Each row is a point. To make a cloud, some directions were put in groups of two or more. Within a group, all points are equally far from the middle, so they leave a hole (a ring in 2 directions, a hollow ball in 3). The other directions are filled evenly. Then the cloud was stretched, turned, moved and blurred a little. How many holes are there, and how many directions does each take, smallest first?
In the rows, 128 means zero.

Cloud (13 x 2)
[[ 67 125]
 [ 71 150]
 [150 190]
 [ 78  93]
 [190 121]
 [ 88  83]
 [181  98]
 [155 187]
 [ 78 163]
 [184 104]
 [ 90  82]
 [100  76]
 [187 156]]
Holes: 1 (2)

Cloud (22 x 3)
[[ 84  80 136]
 [175  53 164]
 [146  94  56]
 [154 182 100]
 [132  69  75]
 [128 148 191]
 [196  75 104]
 [115 178 135]
 [177  57 170]
 [128 178 151]
 [ 81  96 108]
 [129 112 206]
 [131 139 198]
 [101 169 119]
 [197 157 112]
 [170 148  63]
 [158  46 161]
 [121  85 199]
 [118 174  90]
 [157  66  79]
 [115 157 177]
 [188 100 193]]
Holes: 1 (3)

Cloud (26 x 4)
[[168  95 134 195]
 [ 60 135 123  68]
 [ 75 150  97 191]
 [ 52  85 141 155]
 [169 195 125  92]
 [ 60 106 121  77]
 [128 200 135  71]
 [174 112 142 193]
 [102 206 105 154]
 [ 62  73 133 110]
 [129 134  45 125]
 [138  62 135 183]
 [ 95  50 134 142]
 [ 93 179 147  59]
 [134 162 172 184]
 [ 83 139 199  95]
 [ 46 120 171 145]
 [100 208  95 134]
 [144  93  90  76]
 [ 54 132 176  93]
 [193 140  76 135]
 [ 64  67 136 133]
 [157  90 110  73]
 [104 167 171 183]
 [ 90 190 117 178]
 [111 146  48 152]]
Holes: 2 (2, 2)

Cloud (31 x 4)
[[211 157 111 163]
 [206 133  99 163]
 [195 202  98 100]
 [135 197 108 193]
 [164 187 163 174]
 [ 78 166 147 112]
 [149 145 103 210]
 [205 123  72 123]
 [182 209 103  91]
 [178 180 168 136]
 [214 153  93 142]
 [205 193  99 110]
 [169 181 140  65]
 [ 72 123 128 115]
 [175 168 169 110]
 [183  95 105 169]
 [182 141  51 113]
 [206 182 134 143]
 [146 106  61  89]
 [149 110 133  57]
 [105 108  91 171]
 [113 117  63 127]
 [211 185 119 127]
 [ 73 132 125 104]
 [182 180 143 183]
 [159 140 107 208]
 [110 110  90  73]
 [119 146 121  51]
 [123 129  58 141]
 [142 187  66 160]
 [143 221 101 108]]
Holes: 2 (2, 2)

Cloud (56 x 6)
[[ 89 126  91 153 148 157]
 [ 78  68 129 163 116 195]
 [ 58 107 142  51 100 148]
 [115  98 165 183  95 194]
 [151  46 223 121  91  95]
 [211  95 159 131 187 127]
 [ 73 168 114  89 146 172]
 [188 139  56 179 101 185]
 [ 97 141 130 109 127 152]
 [103 117 151 197  96 163]
 [169 100 146  51 195 153]
 [198 158  92 180 120 134]
 [203 112  66 165 143 159]
 [101  71 145 128 166 197]
 [176 148 114 137 179 113]
 [ 94 167  80  79 126 126]
 [134  48  98  88  86 142]
 [ 94 135 147 189  34 136]
 [249  90 127 140 205 126]
 [135 157 109 144  75  65]
 [ 41  94 143 140 156  73]
 [102 169 179 139 139 180]
 [ 93 105 128 153 220 168]
 [199 170 120 132  87 193]
 [ 66 117 161 165  76 127]
 [ 88 150 148 164  50 119]
 [ 33 145 175 161 151 155]
 [112  47 105 187 141 201]
 [138 107  75 107 198 174]
 [ 68 111 142 198 110 119]
 [ 80  36 139 146 154 164]
 [ 93 126  89 177 169 123]
 [ 60 145 142 163 178 134]
 [131 140 140 138  70 195]
 [ 73 129 134 155 128 140]
 [211 119 156  72 151  93]
 [ 98 164 161 136  43 147]
 [177 136  62 128 118 208]
 [ 72 127 183 112 177 191]
 [124 163 110  48 152 127]
 [168 113  91  75 183 161]
 [176 129 147 104 116 160]
 [ 36  76 113  93 139  91]
 [121  89  71 163  53 122]
 [107  83 159  37 144 137]
 [199  86 104 116  67 112]
 [178 100  49 148 198 190]
 [135  90  44  92 146 129]
 [104 174 132 141 111 156]
 [ 97  89 183  59 155 116]
 [170 123  21  84 136 162]
 [132 106 196 121 182 213]
 [ 51 131 183 100  99  53]
 [149 120 105 144 116  89]
 [154 110 180 121 128 152]
 [ 49 118 178  86  57  93]]
Holes: 0

Cloud (73 x 8)
[[111 240 182 145 162 123 100 112]
 [ 48 126 210 132 194 164  83 153]
 [ 70  81 148 105  83  50 163 144]
 [116  69 171 116  60 142 136 134]
 [139 139 117 193 162 167 164 138]
 [130 109 200 109  90 171 151 141]
 [ 56 141  77 167 150 147 164 106]
 [ 71 127 153 122 216 107 142 218]
 [125  89  95 142 121 203 118 187]
 [102 198  78 104 115  39 143 101]
 [117  86 127 163 216 118 179 128]
 [119  73 197 120 181 107  67  98]
 [ 86  87 126 130 174 109 181 199]
 [ 60 116 164  35 127 114 146 135]
 [ 39 125  87  99 175 124 191 121]
 [166  93 154  52 130  75 101 164]
 [151 171 214 102 105 132  96 156]
 [106 202 119  70 112 185 164 136]
 [136 154 175 193  95  59 108 115]
 [102  30 135  97 159 141 156 112]
 [ 46 172 155 142 117  93  77  99]
 [117 186 110 106 177  60 107 216]
 [ 81 172 104 166 217 117 186 106]
 [ 64 102 209 118 199 169  58 164]
 [176 115  96  99 146  56  87 138]
 [ 85  64 157 173 209  86 133 133]
 [126 125 201  72  92  92 106  89]
 [ 93 135 132 211 130 112 130  56]
 [ 97 212 153 101  85  91  67 178]
 [177 208 154 104 108 150 145 112]
 [132 132 108 141  48 122 150 150]
 [165 174 149 108 234 147 159  94]
 [ 73 143 128  74 119  56 203 133]
 [145 137  93 133  58  89 112 106]
 [153 162  96  66  88 150 162  83]
 [ 86 181 140  73  78 165 101 188]
 [ 94 233 134 150 183 114 101 111]
 [ 58  97 177 149 175 110 182 179]
 [159 120 209  83 114  80 136 108]
 [ 74 147 197 173 148  52  66 161]
 [146 143 116 155  74  80 100  86]
 [ 76 175  83  56 120 160 124 103]
 [ 42 109 171 103 210  91  61 157]
 [ 48  93 174 167 176  60 111 110]
 [ 59 125 176 135 121  23 103 105]
 [ 55 129  81  41 168 151 116 163]
 [113 161 167 181  78 110 180 150]
 [ 45 126 127  63 169  69 115 100]
 [ 92 214  83  90 101  65 128 114]
 [ 52 156 106  77 184  73 147  60]
 [ 62 181  99 136 112  89  76 116]
 [ 68 133 177 185 137 145 104 237]
 [105 119 172 108  86 196 161  90]
 [ 87 146  89  97 141  20 130 107]
 [118 196 181  88  97 140  75 207]
 [124 112 116  19 139 138 139 156]
 [ 82  89 146 181  88 107 126  58]
 [ 65 118 131  85 141  89 185 189]
 [134 143 142  23 156  71  72 168]
 [ 49 172  91  94 142 187 138 141]
 [ 97  54 176  94 102 137 115  93]
 [121  91  91 149 192 160 182  98]
 [ 84 196  96 169 171  84 130  77]
 [147 109 200 197 151 117  73 140]
 [ 67 104 199  79 165 174 174 108]
 [168 124 137  69 165 140 172 155]
 [ 87 202 196 103  94  74 102  97]
 [ 90  38 174  90 148 160 123 119]
 [ 29 138 152 156 134 176 116 184]
 [105  39  84  91 139 107 134 124]
 [147 148  85  35 111 130 107 130]
 [138 140 232 140 171 169  90 170]
 [ 65 133 154  65 116  62 162 170]]
Holes: 3 (2, 2, 3)

Cloud (101 x 9)
[[ 75 124 132 129 195 164 111 141 157]
 [133 120 104 107 167 174 141 106 225]
 [ 51 105 164  49 108  60 180 138 143]
 [ 42  90 155 118 156 169 163  88 167]
 [161 129 154 153 187 146  48  90 174]
 [131  68  77  74 133 103 109 190 116]
 [104  78  80 121 189  85 168 184 132]
 [187 117 145 135 192 207 183 128 143]
 [140 163  79  59 155 103  82 227 172]
 [164 120 114 110  83  87 102 228 146]
 [ 92  94  74 136 148  87 107  91 124]
 [ 42 117 206 101  90  90 188  84 188]
 [ 38 112 125 113 104 130 198 105 197]
 [122  87 152  88 167  54 133 165 131]
 [182 149 112 149 146 110  82 190 160]
 [212 125  59 172 112 110 172 170 175]
 [ 81 190 136  77 186 117 171 180 162]
 [ 94 157  96 121 143  44 231  93 126]
 [152  83 179 182 145  98 143 118 109]
 [202  83  68 102 232 116 123 116 110]
 [152 106 113 114  38  98  86 140 171]
 [133 180  92 147 173 121 135 165 167]
 [127 111 112 120 136  57 189 164 130]
 [182 161 106 110 235 164 140 156  90]
 [147 154 112  70  75  90 159 190 122]
 [142 115 150 197 163  57 129 128 171]
 [147 177 170 137 166 153 156 113 194]
 [ 96 156  86 109  85 121 123  90 163]
 [184  98 153 150 195 143 151 188 129]
 [161 159  86 113 111 157 173 220 130]
 [ 78 143  95  97 101  34  81 212 158]
 [156 189 116 140 103 186  98 148 180]
 [160 136 114 107 167 113 209 211 134]
 [187 133 133 170 105 138 158 166 186]
 [ 60 166 126 107 127  84 201 141 135]
 [ 74 137  35  74 106 118 125 113 146]
 [117  78 175 101 132 130 164 146 108]
 [ 90 141  54 120  95 163 173 120  85]
 [107  92 164 148 161 107  65  60 150]
 [ 64 172 142  43  53 125 129  78 171]
 [171 131  41 138 124 163 159  83 163]
 [129 104  79  70 115  34 194 134  95]
 [ 77 107 158 144 151 145  72  59 169]
 [ 58 180 167  84 162  94 142  81 126]
 [ 48 216 105  80  87  78 175 161 106]
 [ 31 175  42  69  48  85 172 163 146]
 [122 172 188 149 163 194 167 147 202]
 [156 116 129 103 137  64 220 103 154]
 [150 162 164 109 116  76 211 102 117]
 [119  96 145 119 160  72  86 120 199]
 [226 118 154 142 147 112 126 200 198]
 [131 217 110 173 184 249  87 116 148]
 [153 135 142  48 145  78 211 230 150]
 [127 184 147 119 137 135  29 122 122]
 [ 89 148 114  88  72 158 154 167 230]
 [109  86 129 142  92 160 180 119 143]
 [111  89 171 114 165  82  78 203 173]
 [117  85 195 105 159 179  79 157 180]
 [164  87  84 129 141 197 125 199 112]
 [147 148 154  77 161 200 113  94 115]
 [151  98  85 187 211 106 111  76 110]
 [ 66 218  55 112 124 145 122  81 151]
 [216 168 157  66  61 131 145 135 133]
 [122 121 163 155 160 143 127 110 189]
 [ 98 120 154  72 130 105 153 182 198]
 [104 115 126  74 189  51  86 147 120]
 [164 176 155  89 151 197 115 122  70]
 [161 172 132  88 103 177 135 144 135]
 [ 97 156  95  57 163 100  73 164 136]
 [161 146 176 125  83  73 154 152 124]
 [179  56  84  82 143 237 108 151 170]
 [128 150 137 135 200  75  60 122 119]
 [136 163 120  59 121 187  70 166 121]
 [125 155 145 105  66 114 199 107 119]
 [ 36 153  25 124 128  91  88 107  95]
 [140 161 136 148 217 155 119 150 169]
 [127 100 143 158 180  95  78  66 197]
 [ 59 190 134  62 153  96 136 138 133]
 [148  95  77  87 121  76 130 173 200]
 [149 168 121  64 186 195 142 217  98]
 [ 69 174 121  67  75  95  84 162 162]
 [111 162  17 110  99 138 183 140 179]
 [101  96  70 112 110 129 236 125 107]
 [ 96  89  64  78  63  15 128 162 155]
 [144 181 130  88 195 114 178 155 100]
 [ 95 188  80  81 172 188  53 147 153]
 [143 124 180  92 147 139 217 179 161]
 [140 160 204 135 196 177 140  61 114]
 [128 145 147  75 133  27  75 106 168]
 [101 182 125 133 227 126  76 170 140]
 [131 144 165 147 113 137 135 177 229]
 [122  64 157 119 125 195 172  93 115]
 [177  83  87 145 159 186 211  94 163]
 [161 140 107  89 134 193 157 128 167]
 [165 155 142  74 125 230 144 142 145]
 [132 173  83  84 201 185 143 112 167]
 [144  79 138 140 198 101 158 194 137]
 [131 141 108  73 100  61  74  95 167]
 [175 140 139 155 135  28 174 110 120]
 [162  80 145 100 202 158 145 178 138]
 [190 203 111  55 170 173 173 167 133]]
Holes: 0

Cloud (104 x 9)
[[ 89  71 223 132 188 123 119  85 146]
 [186 104  91 229  89 111 121 104 131]
 [104 155 198  69 167  72 130 152 134]
 [184  82 139  65 171 174 147 136 138]
 [181 192 186 136 190 119 162 168 127]
 [ 70  80 154 176 143 178 176 161 107]
 [132 151 161 194 117 160  60 109 116]
 [145 100 102  84 102  92 172  87  59]
 [159  38 136 164 166 136  93 137  93]
 [178 161 149 183 120 125 145  18 108]
 [189  60 188 136 148 105 206 138  96]
 [197  98 120 112 130 114 232 157 143]
 [ 92 140 121 106  73 130 111 111  42]
 [191 112 147 138 167 130 151 218  99]
 [138 104 134 132 100 107 238  55 129]
 [180 193 167 141  85 190  87 158 129]
 [ 75 102 101 163 190 152  89 100 102]
 [106 170 164 166 148 119 140  80 216]
 [142  91 118 187 169 181 199  82  42]
 [ 71 106 101 172 177  83 226 134 110]
 [200 101 159 111 160  74 137 176 122]
 [181 206  67 201 109 136 173 105 162]
 [154 142 150 163  93  95 217  64  82]
 [117 131 100 208 115 133 151 183  48]
 [210 200 163 124 127 205 139 164 141]
 [125  36 141  84 118  90 108 165 102]
 [122  76 143 140 142 200 110 153  48]
 [ 80 180 189  97 129 135 160 166  83]
 [124 191 107 178  77 177 221 150 106]
 [ 29 134 117 144 109 150 159 114 104]
 [174 237 131 149 189 148 124 105 121]
 [163  92 173 163 110 169  72  89  80]
 [ 94 144 125 201 133 186 124  88  49]
 [137 142 107 133  62 161 158  87 196]
 [185 147 122 170 186 109  87 169 155]
 [155  99 161  97 123 158 203  92 219]
 [138 172  92 126 172 162 233 167 129]
 [177  55 133 102  95 139  88 120 173]
 [171  51 109 194 131  77 177  90 180]
 [125 115 110 113 197 150 187  75  39]
 [166 121 209  91 187 171 100 128 139]
 [177 128  69 197  96 207 146 113 147]
 [153  62 176  38 140 104 108 109 168]
 [169 114 144  89 134 148 146 191 215]
 [101  88 142 142 238 127 108 128 105]
 [158 175  28 169 120  92 139  81 101]
 [120  82 164 174 129 116 222 205 177]
 [ 59 104 127 172 143 105  78 129  99]
 [172 118 136 200 130 201 146 191 110]
 [148  85 106 138 203 122 236 127 179]
 [165  94 114 135 122 125 243  67 157]
 [130 193  89 133 209 167 198 134  75]
 [129 206 157 129  81 184 166 189  97]
 [231 195 106 113 169 153  89 123 103]
 [ 87 166 126  94 192 142 217 168 158]
 [133  30 175 113  72 122 149 100 199]
 [163 100 183  97 147 142  68 154  78]
 [ 74  82 102 126 187 177 164 190 154]
 [149  90 146 132 155  76 123 127  40]
 [183 135  97  85 150 101 109 151  86]
 [100 130 123  29 112 133 160 112 148]
 [105  83 137 202 155 162 211 155 145]
 [149 202 195 189 113 136 157 128  77]
 [176  93 123 155  84  87 224 145 155]
 [147  77 188 208 167 137 145 114 125]
 [228  86 171 151  95 127 168 135 145]
 [ 98 130 110  50 119 113 127 185 170]
 [187 101 116  98 146 211 120  61  80]
 [119 139 114  63  83 107 157 170 110]
 [173 105 204 132 175 157 147 152  36]
 [166 177 118 139 155  86 182 135  22]
 [135  70 108 183 138  87 221 135  81]
 [149 114 152 159 166 152  39 138 107]
 [135  94  93 100 208 173 128 141 155]
 [249 179 123 157 150 164 135  71 154]
 [114 103 124 158 178  61 238  97 122]
 [ 75 180 123 140 102  95 139  71 120]
 [123 155 136  56 118 168 152 123  26]
 [ 90 132 141  64 184 171 182 179  96]
 [ 79 153  86 182 186 180 167 123 129]
 [113 200 143 145  97 179 149 184 153]
 [156 164  60 150 197 146 160  83 156]
 [ 95  74 171 183 188 101 212 107 111]
 [184 144 183 142 103  97 129 166  58]
 [188 128 139  93 149 170  54 131  69]
 [105 172 109 108 133  90 154  54  90]
 [135 137 107 236 105 122 103  84  89]
 [165 101 155 108 103 147 213  52  67]
 [105 158 135  68 131 159  86  78 109]
 [150 130 149 215 150  72 170 168 135]
 [163 110  62 145  74 148 148 133 185]
 [161 143 170 181 193 201 115 148 128]
 [115 164 100 116  72  80 109 138 120]
 [106  60 118  66 179 169 112 112 131]
 [116  97 137  39 127 118 201 138  95]
 [151 145 145 209  64 117 176 142 131]
 [ 84 131 185 138 178 145 159  54 142]
 [133  14 113 103 155  69 161  90 122]
 [180  63 164 175  84 168 131 113 120]
 [103 132 157 160 181  75  89  72 134]
 [131 124 171 163 124  56 211 175 131]
 [163 101  53 138  71 105 164 137  76]
 [136  80 187 121 129 194 194 122  57]
 [160  94 147 208 197 101 165  77 154]]
Holes: 1 (8)

Cloud (92 x 9)
[[ 94  72 144 156 108 137  91 182 207]
 [102  99 153  57 132 110 134 207 130]
 [159  69 114 145  98 122 146  59 126]
 [116  68 207 144 110 176 124  99 162]
 [ 57  77 144 147 182  70 126 114 170]
 [162  77 118  95 196 160 140 229 111]
 [ 99 107  90 170 167 128  92 183 172]
 [158 112 143 168 165 121 116  46 160]
 [121 106  65 138 218  65 108 178 226]
 [165  81 123 140 118  89 105  53 137]
 [129 179 170 155 177 144 145 161 112]
 [154 125 196 171 125 135  88 136 217]
 [125  42 104 177 171 128 133 210 147]
 [132 148 167 132 174  35  33  92  92]
 [135 105 107 131 215  39  97  88  98]
 [152  85 134 148 150 146 203 192  91]
 [126 152 109 100 123 108  61  64 160]
 [155 128  42 123 208 147 121 153 193]
 [145 139 113 159 150  97 104  98 108]
 [160  90  87 139 112  83 111 190 154]
 [117 180 191 125 183 102 107 141 127]
 [157 135 158  54 151  83 159 147 111]
 [146  68 141 186 156 125 111 111 172]
 [103 131  63 137 203 137 153 236 175]
 [120  58 122 194 187 158 199 209 184]
 [144 122 137 153 145 163 182  68 165]
 [135  43 124 124 102 196 119 148 214]
 [185 154 173 177 199 113 127  82 166]
 [140 106 186 161 139 142  58 147 163]
 [155 117  98 118 164 171 181  28  86]
 [143 168 125  97 184  69 113 179 165]
 [ 99 158 174  84 167  39  95 114 135]
 [151 187 159 131 198  89 101 111 147]
 [145  79 129 154 129 138  86 246 183]
 [ 98 134 108 106 120 107 165  81  90]
 [144 136 122  92 180 199 164 137 117]
 [116 144  68 127 161  66 154 168 140]
 [178 151 167  99 181 155 128 124 177]
 [119 145 181 145 140 104  93 107 106]
 [153 175 181 123 118  80  74 124 149]
 [131 142 167  70 122 177 194 192 143]
 [ 80 163 145 120 135 101  77 123 196]
 [156  87  97 206 179  21 126  98 122]
 [129  52  50 111 111 159 138 135 126]
 [126 108  85  93 125 151 106  70 149]
 [167 121 130 190 145 178  94 167  64]
 [135 143  80 179 142  76 136 105  80]
 [153 124 146 127 150 160 184  43 182]
 [111 128 120 186 177 156 151 208 156]
 [148 104 161 201 160  69 126 105 139]
 [122 117  72 107 167 187 162 111 121]
 [123 145 159 142 199  85 120 179 155]
 [151 108  91  44 169 148  76 100 137]
 [161  81  64 108 129 159  99 164 111]
 [115 136 175  99 191  43  55 120  93]
 [173 147  74  97 134 158  48 210 195]
 [146 221 132  80  51 101  56  55 119]
 [ 87 149 148 173 128 144 117 104 101]
 [149 102 180 122  90 171  27 183 208]
 [175  59 188 136 122 167 107 222 196]
 [140 143 114 169 104  95 128  97 107]
 [114 114 173  32 101  99  84 164  93]
 [163 180 129 124 196 141 112 125 140]
 [154  66 182 169 138 142  67 144  99]
 [144 178  69 150 184 100 128  96 100]
 [144 114 164 200 119  37 158 187 114]
 [127 144  72  85 135 140  97 180 157]
 [106 185 185 117 150  53  61 215 147]
 [133 181 111 145 166 154  66 196 197]
 [105 127  91  77 133  95 169 100  71]
 [ 93  17  66  96 160 179 153 118 202]
 [102 176 149 138 201 145 126 102 128]
 [137 144 103 164 195 162 150 139 143]
 [169 150 183  62 144  78 100 202 134]
 [200 149 160 179 166 148  74 181 116]
 [151  74 172 174 216 154 179 147 127]
 [135  56 169 183  96 172 129  82 110]
 [ 92 186  72  98 122  71 137 152 123]
 [158  63  86 156 202 110 219 155 128]
 [ 93  42  75 125 116  91 110 171 175]
 [167  96 158 117  67 185  96 141 234]
 [169  41 102  92 165 161 112 161 232]
 [125  93  68  80 187 162 106 125 169]
 [115 131 175  96 198  41  82  67 130]
 [135 115 167  97 133 124 144 178 203]
 [163 115 193 119 120 132 179 123 182]
 [159 192  63 140 132 143  59 154 186]
 [129 110 110 169 167  55  95 180 221]
 [173  63  69 121 170 162 102 197 180]
 [169 141 137 137  86 129 148 157 133]
 [187  97 124 108  95 140  49 136 249]
 [135  73  85 159 129 177 161  86 158]]
Holes: 0
